Rows are points. Examples show where two turns around zero, p and q, send a point. Write where each new point lands after one turn and then the other. Backwards means that the second turn is done in reverse. Each puzzle has new turns, and all numbers are rounded.
In the rows, zero is written as 128.

Turn p:
[146 154] => [116 157]
[ 91 155] => [ 85 111]
[131  77] => [173 103]
[145 126] => [139 141]
Turn q:
[107 120] => [107 120]
[117  94] => [118  94]
[160 170] => [159 171]
Where do these land?
q, then p: [ 97 144] => [ 98 110]
q, then p: [162 114] => [157 150]
q, then p backwards: [ 93 125] => [106 156]
q, then p: [109 150] => [ 99 123]
p, then q: [178 107] => [172 160]

Turn p:
[120 133 119] => [123 121 118]
[167 164  93] => [178 124  88]
[158 143 154] => [151 164 133]
[ 98  83 112] => [101  86 154]
[ 98 118 163] => [ 89 146 147]
Turn q:
[ 94 129 102] => [100 153 108]
[126 167  85] => [ 92 105  89]
[167 104 148] => [147 108 170]
[151  98 146] => [143 124 167]
[101 142 158] => [157 150 106]
Where do these land?
p, then q: [133 107 121] => [142 133 145]
q, then p: [ 65 125 134] => [139 134  66]
q, then p: [156 139 131] => [132 119 157]
q, then p backwards: [100 132 105] => [105 152 142]
q, then p backwards: [204 125 152] => [151  64  87]
q, then p: [110 140 124] => [131 116 110]

Turn p:
[109 125 110 131 154 124] => [109 115 140 134 125 154]
[ 85 138 143 124 126 175] => [127 114 102 150  73 131]
[ 95 119 114 156 111 116] => [125  90 102 130 143 143]
[225 118 110  93 127 127] => [108 190 172 112 163  69]
[ 92 139 153 138 144 120] => [150 116 120 129 108 165]
[198 141 122 143 119 130] => [129 180 129 139 169  99]
[ 98 146 128  94 121 113] => [150  95 154 132 109 125]
[123  98 144 145 122 119] => [127 125 105  98 134 137]
Turn q:
[ 92 176 122 117 119 162] => [159 161  95 140 134  88]
[148  93 110 143 100  82] => [137 104 163  94 105 167]
[168 145 148 112 144 162] => [107 121 131 138 180 103]
[164 102 144 129 174  98] => [ 66 111 159 130 124 142]
[138 113 113 122 128 156] => [128 136 117 124 157 147]
[ 95 113  91 103 105  86] => [161 164 156 120  89 157]
[121 135 153 167  89 139] => [160  83 103 125 121 116]
[113 130 178 139 143 139] => [114 102 110 168 121 111]
[112 145  93 121 150 127] => [119 171 118 114 119 122]
Where do these land?
p, then q: [173 165 146 138 141 117] => [101 116 125 111 140  75]
p, then q: [146 132 130  94  97  95] => [ 98 112 175 142 125 127]
p, then q backwards: [135 148 126  84 136  72] => [165 129 129  95  81  97]
p, then q: [ 90 100 105 120 116 185] => [178 137 119 120  88 170]
q, then p: [103 116 115 178 120 155] => [ 81 111 142 143 141  95]
q, then p: [156 109 137 147 147 123] => [112 106 120 112 100 138]
p, then q: [104 114  91 134 128 163] => [150 133 100 129  93 158]
q, then p: [118 139 173 129 138 113] => [137 110  98 107 155 140]

Turn p:
[150 150 119 120 101 152 157 190] => [138 178  95 108 113  83 121 100]
[ 99  70 100  80 115 137 132 127] => [109 120  76 152 100 138 105 178]
[121 104  77 119 148  78  70 100] => [109 100 121 189 169 142 170 171]
[131 122 150 134 127  66 135  98] => [113 110 143 161 156 168 114  97]
[118 168 102 137 116 145 119 138] => [124 159 141 123 112 110 164 130]
[120 123 131 110 122 108 114 185] => [156 156  80 137 141 136 137 121]
[140  91 147 160 133 156 142 103] => [144  84 151 122 108 114  94 131]
[142 135 143 136  86 102 108 130] => [126 115 115 145 123 135 152  82]
[152 173 177  97 138 188 134  95] => [ 97 113 145  33 118 131 130 117]
[137 152 123 141 162 167 163 135] => [134 154 160  90 131  97 106 142]
[ 98 120 137 175 160 109 134 107] => [157 120 180 150 136 153 116 140]
Turn q:
[169 130 114 164 130 141 102 115] => [104 109 142 127  86 142 131  95]
[131 123  94  88  98  87 145 161] => [165 178 109  92 140 104 112 110]
[156 100 157 146 125 120 109 140] => [101 135 158 147 118 100 128 109]
[133 156 155 101 152 156 158 156] => [139  99  86 141 131  88 137 154]
[118 101 159 146 136 147 174  75] => [113  94 167 128 129 135  96 188]
[141  90  82 101 129 115  97 121] => [166 132 159 110 137 137 121  76]
[114 126 133 175 149 167 136 149] => [ 93 100 104 166 129 141 102 127]
[105 168  88 132 140  78  77 119] => [120 153 114  93 151 177 179  90]
[ 84 157 170  98  93 141 155 118] => [152 152 112 148 133 127 144 203]
Where do these land?
q, then p: [163 167 104 149 127 107 173  84] => [102 145  52 121  97 142 133 144]
p, then q: [144  87 157 113 111 108 154 149] => [139 117 154 125 114 170 137  85]
p, then q: [162  89  95 146  73 138  90 125] => [101 168 160  90 136 144  69 120]
p, then q: [ 89 120  82 156 101 177 124 162] => [109 193 100 101  83 106 119 128]
q, then p backwards: [ 94 122 169 107 151 113 134  90] => [127 137 104 135 185 125  95 105]
q, then p backwards: [140 152 120  75 150 106  90 128] => [148 162 143 150 123 134  75 157]
q, then p: [105 115 139 134 169 119 114 133] => [146 122 151 125 142 142 104 159]
q, then p: [162 122 156 112 153 142 140 121] => [139 115 106 161 138 146 103 112]
q, then p backwards: [ 94 178 130 161 117 143 133 160] => [106 109 108  70 104 104 118 144]

Turn p:
[ 93 134 113 131 113 120 150 154  95 151  86] => [148 176 114 150 122 172 121 140 119 131 102]
[ 91 136 102 139 133 109 136 179 184 158 111] => [116 145 109 140 166 165  83 171  98 137 158]
[137  86 149  89 151 178 102 103 106 141 153] => [111 124 187 110 100 107 174 119 111  87 132]
[162 148 121 141 134 139 173 155 112  86 117] => [142 149 125 106 121 101  94 143 173 149  96]
[142 133 142  98 159  96 171 102 168 112  82] => [127 110 121  65 105 163  80 103 122 155 132]
[151 147  80 118 114 128  93  98 108 130 147] => [143  99 118 168  83  97 148 137 123 136 139]
[156 146 143  95  86 122 120 109 103 107 176] => [124 111  95 133  97  91 153 105 168  90 134]
[148  98 127 147 152  96 165 126 116 157 130] => [130 138 145 138 133 121  81  88 103 126 105]
[ 98 142 112 145 137  97  85 188 116 139  93] => [188 156 125 160 162 161 123 157 120 135 158]
[ 93 113 148 130 105 142 133  96 127  66 166] => [ 80 108 137 131 133 137 164 108 193 131 126]
[110 156 129 183  97 134  97 168 160 140 103] => [141 145  88 141 192 131 145 168 113 159 138]
[133 163 156 114 161 172 110  94  94 122 161] => [142  78 155 110 113 111 168 144 143  91  93]
[151  64 139 134 124 132 128  92 174 154 138] => [ 74 124 146 113 136 104 131  84  79 140 149]
Turn q:
[117 117  90  87 165  90 113 161 150  94 106] => [119 105 128 117 138 146  99 110 149 175 196]
[149 147 103 142 122  76  96 113 159 134  79] => [153  85 139 152 141 101 120  85 178 118 150]
[135 109 139 127 151 143 192 136 114 148 167] => [161 163 106 102 104 156 144 168  99 122 130]
[138 158 112  98 140 101  72 131 154 143 136] => [145  97 161 121 180 139 117  93 142 150 129]
[128 155 141  76  90 151 152 157 106 142 112] => [114 157 106 157 186 132 116 159 103 110 140]
[152  94 141 120  91 177 134 119 118 134 121] => [104 155 139 160 129 121 172 165 125 120 118]
[134 164 176 163 115 187 140 142 160 137 130] => [101 168 102 108 146 140 156 115 147  77  81]
[ 88  95 147 133  90 136 134  92 137 132 133] => [106 133 137 128 110  84 162 120  85 117 128]
[111 125 107 171 151 156 143  88 103 128 133] => [133 113  99 142  74 136 141 123 112 137  88]
[149 136  97 160 119 120 161 115  91  93 189] => [141 111 151 134  70 175 100 156 100  95 113]
[123 122 149  84 189  65  88 137 131  98  82] => [141 145 141 120 141 102  73  86 167 199 173]
[111 113 133 176 112 133 111 145 113 153 150] => [120 101 129  96 118 104 135 157 127 115  90]
Where do these land?
p, then q: [ 65 111 161 124 142 155 100 120 122  97 174] => [ 99 186 100  81  90 138 152 107 118 124 148]
p, then q: [ 90 142  56 118 173 119 142 182 155 164 124] => [ 74 112 140  89 155 133 100 172 169 139  64]
p, then q backwards: [143 116 111  95 177 137 148 123 106 126 126] => [144 118 138 155 126  94 121 114 112  99 166]
q, then p: [106  92 166 163  77 149 131 128 124  75  96] => [117 123  80 164 158 194 130 124 175 134 141]
p, then q: [111 126 122 146 134  90 140 119 146 115 147] => [122 112 134 112 112 120 159 114 132 154 107]
q, then p: [145 145 117 124 110 155 144  89 126 138 135] => [134 140 132 123 134 116 130 127 144 161  84]
p, then q backwards: [217 173  96 175  84  87 140 164 155 126 172] => [ 75 146 146 133 128  81 130 145  72 163  25]
p, then q backwards: [127 141 124 104 118  82  96 132  80 123 134] => [164 144 107 141 138 104 165  93 144 135 103]
p, then q: [129 153 128 155 125 138  98 141 171 107  96] => [166 122 114  99 154 155 141 162 127 152 136]
p, then q backwards: [147 130 174 123 138 150 165 100  90 163 117] => [108 156 163 173 128 143 122  98 137 144 173]
q, then p: [138 121 149  92 114 121 146 129 135 129 128] => [145 103 126 128 138 117 117 136 148 106 111]
p, then q: [118  87 130 118 145 154  88 109 124 172  89] => [142 178 111 148 121 126 100 169  95 112  97]

Turn p:
[152 110  93 170 161 118 128 151 101  87 147 106] => [151  96 160 100 105 144 171 134 160  87 129 137]
[110 123 101  96 165 102 148  99 132  87 108 110] => [141  63 109 121 130 125 142 108 118 144  92 155]
[107 136 143 134 120 140 110 119 170 142  87 150] => [129 136 109 115 128 125  71 116  94 135 143 119]
[121 101 151 134 141 162 139 105 170 163 150 130] => [114 145 131 168  83 105  88 121 119 115 114 123]
[161 161 108 129 101 102 130 153 173 154 135 126] => [121 151 170 128 175 130 123 126  85 101 118 119]
[128 152 126 126 132 169  99  97 143 127 108 112] => [ 85 117 101 118 109 153 110 119 105 123 132 115]
[111  94 154 120  83 139 156 107 107 134 164 165] => [149 175 101 165 112  87 150 120 147 152 129 104]
[109 159 156 133 120  96 138 139  97  98 131 104] => [151 121 110 140 168 169 141 124 164 133 129 135]
[169 109 145  97 124 137 131 145 155 144 130 164] => [131 148 148 154 119 102 129 158  80 137 148 136]
[109 121 136 118 131 117  92 144 108 129 143 155] => [128 151 129 116 128 120 134 117 144 148 160 160]
[151 142 123 163 167 104 142 156  93 128 160 158] => [144 107 184 139 137 121 152 124 168 117 170 126]
[ 91 159 116 109 101 131 137 148 102 118  98  96] => [127 130 112  99 158 170 129 133 142 168  97 116]
[147  96 111 134 116 146 114  99 113 153 104  88] => [ 92 126 100 102 112 110 126 165 136 103 101 117]
Turn q:
[112  92 172 158 133 130 134 151 166 148 110 112] => [100 125  97 150 125  93 154 129 130 184 115 125]
[109 124  94 109 136 127 141 146 101 103 119 131] => [131 100 134 133 118 167 120 139 113 119 158 124]
[132 147 166 136 135 116 116 109 144 104  93 163] => [127 120  91  82 140 132 117 131 134 138  86 115]
[133 161  94 128 127 139 113 162  80 138 142 117] => [146 148 124 164 126 159 124 132 142  82 160 120]
[139  99 139 152 171 132 135  81 136 148 131 140] => [101 142 157 128 143 123 114  94 114 157  89 107]
[131 154 116  91 121 158 149 167 140 160 155 129] => [127 132 123 171  99 120 114 137 128  94 131 181]
[126 128 132  95 111 155 131 135  90 134 142 103] => [148 124 142 147  92 135 159 118 125  96 136 132]
[130 151 130 133 121 142 162 146 126 123 176 111] => [145 142 142 164 135 122 141 162 105 108 121 151]
[104 126 113 111 106  80  88 128  97 109 131 161] => [141 108 146  91 123 158 118 155 183 122 149 108]
[111 135 136 145 132  87 116  75 156 127  87 126] => [ 95 138 120  63 137 104 116 131 123 146 125  94]
[148 115 132 159 105 133 145  93 149 134 103 153] => [112 152 124  89 153 132 139 105 120 157 113 152]
[174  83 162 142 153 108 143 137 177 140 118  88] => [100  98 118 151 171  61 148  98 116 157 115 126]
[113 149  79 106 115 158  89 133 103  98 157 131] => [191 137 145 131 102 156  97 133 132 106 163 127]
Where do these land?
p, then q: [113 112 126 105 158 146 116 127 162 135 137 151] => [128 151 141 100 122 144 148 131 172 128 119 126]
q, then p: [110 116 128 150 118 132 121 109  81  65 136 109] => [108 123 143 166 112 151 151 191 137 123 106 114]
q, then p backwards: [113 166 122 155 134 112 143 123 154  85 142 113] => [160 116 140 118  96 116 134 145 141 141  77 134]
p, then q: [125 117 115 177 134 148  89 125 151 136 133 134] => [179 117 141  91 110 115 132 148 132 114 128 128]
p, then q backwards: [106 125 128 150 129  31 114 117 157 153 124 113] => [221 160 114 116 126 112 120 124 165 126 147 147]
p, then q: [136 118 153 107 111 110 142 137 116 150 153 129] => [106 145 102 140 157 131 113 151 128 127 118 123]
q, then p: [113 136 110 127 135 138 120 167 135  82 131 127] => [117 146 161 109 104 121 155 151 134 104 139 131]
q, then p: [119 130 115 153 156 149  96 110  55 139 130 122] => [ 96 121  99 148 112 187 124 132 129  95 106  93]
p, then q: [110 108 134 116 140 129 155 130 111 148 125 183] => [ 97 145 143 133 152  89 138 133 169 120 127 127]
q, then p: [155 169 172 109 116 147 147 124 100 128  88 117] => [154  85 108 102 124 130 168 123 110 155  99  97]
p, then q: [131 109 129 107 153 146 160 157 149 150 113 123] => [122 130  92 136 126 130 160 116 174 135 126 121]
q, then p: [218 112 110  99  88 135 126 125 136 136 131 113] => [151  77 108 174 117  78 152  95 107 116 158 138]
q, then p: [115 146 121 108  95 142 137 112 159 157 122 132] => [135 150 122 127 162 119 144 100 111 159 146 126]

Turn p:
[141 175 132 121 160 128 101 157 150  97 137 144 123 132] => [139 107 167 125 124 168  98 148  96 129 124 155 133 118]
[156 110 127 134 120 128 162  94 116 151 132 120  91 153] => [108 160 106  95 161 123 137  92 145 106 123 129 126 127]
[132 108 135 114 117 123 126 125 107 165 137 128  86 125] => [115 133 130 136 149 116 157  95 143 104 125 129 122  98]
[151 120 122 142 116 142 157 118 101 167 129 119 116 104] => [118 129  91 109 127 116 148 118 146  90 127 121 101 116]
[ 95 128  96 150 105 131 155 138 107 127 131 109 157 142] => [125 145 116 108 108 109 155 168 158 151 144 123 132 140]
[148 115 133 100 130 158 122 107  98 153 137 129 102 148] => [ 86 142 140 123 146 120 124 102 134  93 142 110 126 107]
[113 126 142 158 104 137 132 142 140 141 127  98 167 143] => [127 146 127 137  88 126 145 138 149 137 131 134 115 173]
[127 138 139 101 134 115 116 170 149  98 102 148 121 124] => [139  98 162 144 142 146 131 146  98 139  95 124 140 132]
[139 130 129 109 127 115 113 135 148 109 141 178 146 115] => [131  74 134 141 141 147 102 125 128 148 130 126 139 130]
[123 167 147 108 124 108 103 106 143 104 141 158 104 111] => [143 120 132 155 151 177 102 118 117 151 128 129 126  93]
[121 103 117 154 105 141 136 125 138 113 140 111 133 127] => [141 139 115 128 137 115 143 135 134 133 157 131 121 161]
[100 125  95 158 124 143 132 113 151 152 117 116 142 133] => [135 153  97 141 112 111 126 153 152 118 136 146 151 146]
[144 161 133  76 151 114 107 128 152  98 118 124 136 111] => [138 115 158 144 141 138  75 144 102 141  98 121 111 112]
[141 127 125 127 140  99  82 147 127  97 122 132 133 121] => [172 105 168 129 123 129 115 122 114 136 129 121 137 123]
[140 108 141 118 147 106 144 120 105 159 132 130 119 141] => [107 128 126 107 125 107 136  88 134 126 109 130 130 110]
[ 91 112 128 154 146 146 146 139 134 118 136 102 152 121] => [125 141 110 130 100 100 143 151 105 147 147 146 124 150]
[113 124 135 154 124 142 141 114 111 126  97 132 148 125] => [128 139  98 124 102 130 140 135 121 129 130  99 142 141]
Turn q:
[108 148 117 107 139 117 136 129 135 123 130 125 106 106] => [ 99 109 142 137 133 125 124 111 122 130 149 146 127 118]
[133 118 111 112 109 121 157 134 138 117 122 117 163 173] => [158 117 122 114 119 101 109 123 141 115 121 136 133 179]
[129 115 113 152 204 135 142 125 147 127 132 139 149 225] => [116  95  66 113 165 128  99 146 121 148  59 119 141 191]
[120 115  78 117 130 111 173 127 116 142 115 140 147 136] => [153  83 123 145 118  97 105 119 153 132 115 150 145 130]
[139 115 101 146 112 192 122 140  69 111 129 142 150 105] => [152 158  78 160 103 110 173 103 162 135 128 110 139 104]
[110 112 146 109 116 119 122 102 138 124 127 136 135 123] => [149 115 152 120 149 140 140 123 130 127 139 125 110 132]
[121 119 161 134 119 117 133 139 114 117 137 108 109 121] => [123 148 133 135 131 127 140 158 120 124 148 146 106 128]
[145 118 147 119 154 116 110 134 110 138 119 135 113 151] => [130 132 127 143 129 145 124 150 101 162 118 121 131 143]
[133 119 137 154 108 151 124 126 138 129 116 138 113 138] => [134 137 124 132 131 126 145 142 117  98 114 104 135 123]
[141 140 137 161 107 130 118 101 104 128 154 110 128 103] => [131 152 123  98 108 136 161 136 134 126 125 146 118  91]
[136 167 129 115 130 127 121 105 139 125 128 137 106 118] => [ 98 114 150 115 114 138 143 108 108 130 127 125 129 121]
[105 135  74 117 105 131 116 137 128 138 123 110 133 112] => [143 132 125 129 131 108 113  86 128 115 147 149 159 105]
[136 121 126 147 122 107 117 138 146 104 121 124 138 118] => [120 150 149 115 141 121 124 140 151 125 128 126 144 132]
[104 161 162 116 114 109 119 136 130 147 122 143 127 103] => [118 140 170 143 125 142 115 110 115 123 128 133  90 110]
[146 119 147 119 118 138 116 139 146 136 160 143 115 110] => [122 134 130 132 116 175 130 136 134 111 148 114 127 125]
[140 128 162 122 161 127 121 137 149 144 115  99 116 107] => [102 133 131 116 134 133 101 153 108 146 155 102 110 115]
Where do these land?
p, then q backwards: [122 117 138 134 121 125 143 130 166 102 143 119  99 125] => [ 92 115 139 116 137 116 107 127 109 115 137 120 120 154]
q, then p backwards: [ 88 144 115 120 134 138 107 128  92 125  82 156 167 112] => [117  91 156  93 115  72 109 103 130 137 131 108 113 118]
q, then p: [ 94 152 108 120 139 129  98 166  93 164 111 152 140 118] => [168 144  86 134  92 152 110 110 137  96 145 117 141 107]
p, then q: [139 107 136 154 108 122 142 111 132 120 131  97  86 132] => [ 91  89 121 115 101 125 140 122 118 148 112 136 130 142]
q, then p: [108 126  93  98 158 137 121 140 117 135 107 149 139 120] => [148 143 100 131 102 105 108  97 145 116 142 139 141 133]
p, then q backwards: [125 133  92 124 143 157 105 132 118 157 104 130 157 110] => [154 117 115 148 108 137 174 153 145 146 113 125 115 121]
q, then p: [156 128 132 144 135 134 134 117 129 112 136 145 101 152] => [110 132 130 118 122 114 154 157 130 137 117 115 137 151]
q, then p: [128  97 161 132 120 101 140  99 148 149 147 126 125 149] => [105 103 167 122 148 123 142 125  94  99 126 120 128 139]
p, then q backwards: [148 153 154 131 143 112 120 109 153 132 131 134 115  91] => [ 98 135 129 121 129 134 124 132 116 180 149 141 138 141]
q, then p: [ 95 153 110 141 167 130 121 132 107 139 131 129 166 119] => [151 138  98 155 130 121 103 122 136 104 113 133 160  97]
p, then q backwards: [157 105 167 138 128 143 145 148 137 108 136 117 117 124] => [104 151 155  99 123 138 124 108 135 114 134 125 119 161]
q, then p: [127 144 134 119 118 165 107 133 143 116 129 117 121 148] => [118 160 133 102 132 125 117 144 132 146 142 116 124 112]
p, then q: [153 118 129 147 109  89 133 132 156 118 133 120 133 144] => [134 100 131 116 118 142 121 136 103 135 109  94 137 153]
p, then q: [147 116 132 101 120 128 118 129 111  97 140  96 111 143] => [101 126 130 122 125 145 131 146  97 153 139 139  95 130]
q, then p: [143 140 134 114 111 132 168 130 131 128 121 105 114 151] => [134 123 157 114 150 130 156 118 149 153 136 113 134 130]
p, then q: [115 117 114 133  94 106 147 111 115 146 166 156 156 112] => [138  89 122 110 146 151  94 132 138  96 142 130 158 108]
